Rows are points. Each copy is the shape, with its points in the same order, turned, moved and blurred by noise. Say if it was mirrored as well.

Shape (6 x 2)
[[-51  -7]
 [ 48  17]
 [ -9  19]
 [-23  55]
 [ 10 -31]
 [-21 -45]]
Copy 1 (6 x 2)
[[ 45 -29]
 [-47  10]
 [  8   1]
 [ 31  35]
 [-18 -44]
 [  9 -60]]
Copy 1 is: mirrored
Copy 2 (6 x 2)
[[-27  34]
 [ 27 -47]
 [-15  -7]
 [-54 -27]
 [ 32  12]
 [ 19  50]]
Copy 2 is: mirrored
Copy 3 (6 x 2)
[[ 23  39]
 [ -7 -60]
 [ -8   1]
 [-40  20]
 [ 47 -22]
 [ 59  12]]
Copy 3 is: mirrored

Shape (8 x 4)
[[ -3   2 -25   0]
 [-35 -42  37  32]
 [ 21  15  -5   5]
 [-40 -20   4  -3]
 [ 18  36   2 -12]
 [ 18 -16  22 -19]
 [ 13  57   5 -13]
 [-21 -49   1   7]]
Copy 1 (8 x 4)
[[-20 -14   2   2]
 [  7  31 -47 -60]
 [  0   7   1  22]
 [  5  -5  -6 -45]
 [  6  14  16  23]
 [ 30  -2 -23  13]
 [  7  20  39  33]
 [ -3 -18 -44 -38]]
Copy 1 is: mirrored
Copy 2 (8 x 4)
[[ 27   8   8  10]
 [-39  53  41   9]
 [ 20   2 -16 -17]
 [ -6  30  22  43]
 [ 20  -5 -35  -1]
 [-22 -15   6   1]
 [ 21   5 -51   2]
 [-13  17  47  16]]
Copy 2 is: only turned
Copy 3 (8 x 4)
[[ -3  -9 -21  -5]
 [ 18  53  16 -49]
 [-28  -2  -5  13]
 [ 26   5   2 -32]
 [-19 -11  11  32]
 [-34  -8  29 -23]
 [-14 -10  19  54]
 [  1  10  -4 -55]]
Copy 3 is: only turned

Shape (13 x 8)
[[ 56   6 -21  -9 -15  42  18  -4]
 [ -8  25  -2 -22  30 -15 -31 -11]
 [ 11  43 -14  -1  -8 -16  -5  -9]
 [  2  -2 -12  11 -16 -24 -19 -10]
 [  2  27 -12  -4  -3  -8 -56   4]
 [ -5  10  -4 -24  -6 -12  18 -15]
 [-11  13  -4  -2   2 -23  14   1]
 [  8  -1 -23  -2  -4   4  16 -11]
 [  5  31  27 -15  31 -10  12  -9]
 [-10  -1  47 -15  28 -28  17  30]
 [-11  -3 -10   6  20  60   9  10]
 [ 20   0 -12   2  10 -18  12  12]
 [  3  18 -17 -14  -9 -28  13  10]]
Copy 1 (13 x 8)
[[ 39 -19  36  29  -5 -18 -25  35]
 [ 14   1  31  -6  19  26  28 -27]
 [ -7 -11  34   7  30  -5  19   9]
 [  0 -21 -10   0  18  -8  24  -7]
 [ 20  -8  25 -22  24 -14  42 -18]
 [ -2   6   7   2  17  22  -2  13]
 [-22  -7   6   2  11  14  -2 -10]
 [ 10 -11   6  12  15  -7 -16   0]
 [-14  11  40  16 -14  30  12  -7]
 [-27  -2  14 -28 -40  43  -1 -21]
 [ 28  31  21   7  -6 -25 -38 -28]
 [ -1 -34  17   6  -4  12 -12  -4]
 [-15 -26  13 -11  22  14  -4  11]]
Copy 1 is: only turned
Copy 2 (13 x 8)
[[  7 -56  48 -13  29  -4   8   9]
 [ 30  20 -13   9  26 -13 -34 -11]
 [ 17  -9 -27 -30  37 -10  -4  -2]
 [ 28  11  -8 -23 -12  -7   2  11]
 [ 49   6 -18 -14  17  15 -26   6]
 [ -1 -12 -11  -2  -3 -33  -6  -6]
 [ -8   7 -23  -8   4 -17  -4   8]
 [  4 -15   9  -7   7 -27  12  20]
 [-14  17  -4   3  33 -17 -16 -32]
 [-42  36   3   4  -6  -2 -35 -20]
 [  2 -22  22  53  15  12  15  16]
 [ -9  13  11 -17  18 -14  -7  20]
 [ -1  -7 -22 -23   9 -21 -13  19]]
Copy 2 is: only turned
Copy 3 (13 x 8)
[[  7 -21  50  -8 -10  32 -53   6]
 [-28  20  -1  20 -29  -9  10 -18]
 [ 13   9   7  19 -33 -14 -17  13]
 [ -2   0   3   8   3 -40 -16   1]
 [-18  23  19  -5 -36 -39 -12  -7]
 [ -6   6   4  28   8   9  -5  20]
 [ -1  -7 -12  14  -2  -5   2  13]
 [ -2 -22  20  14   3   0 -14  10]
 [  5  18 -18  19 -19  24   3 -13]
 [-10  17 -53 -13   8  22  11  -2]
 [ -8 -35  39 -21  -7  25  22 -16]
 [ -6 -20 -12   2  -7  -1 -25   6]
 [ -6  -4  -9  13 -10  -9 -15  31]]
Copy 3 is: mirrored
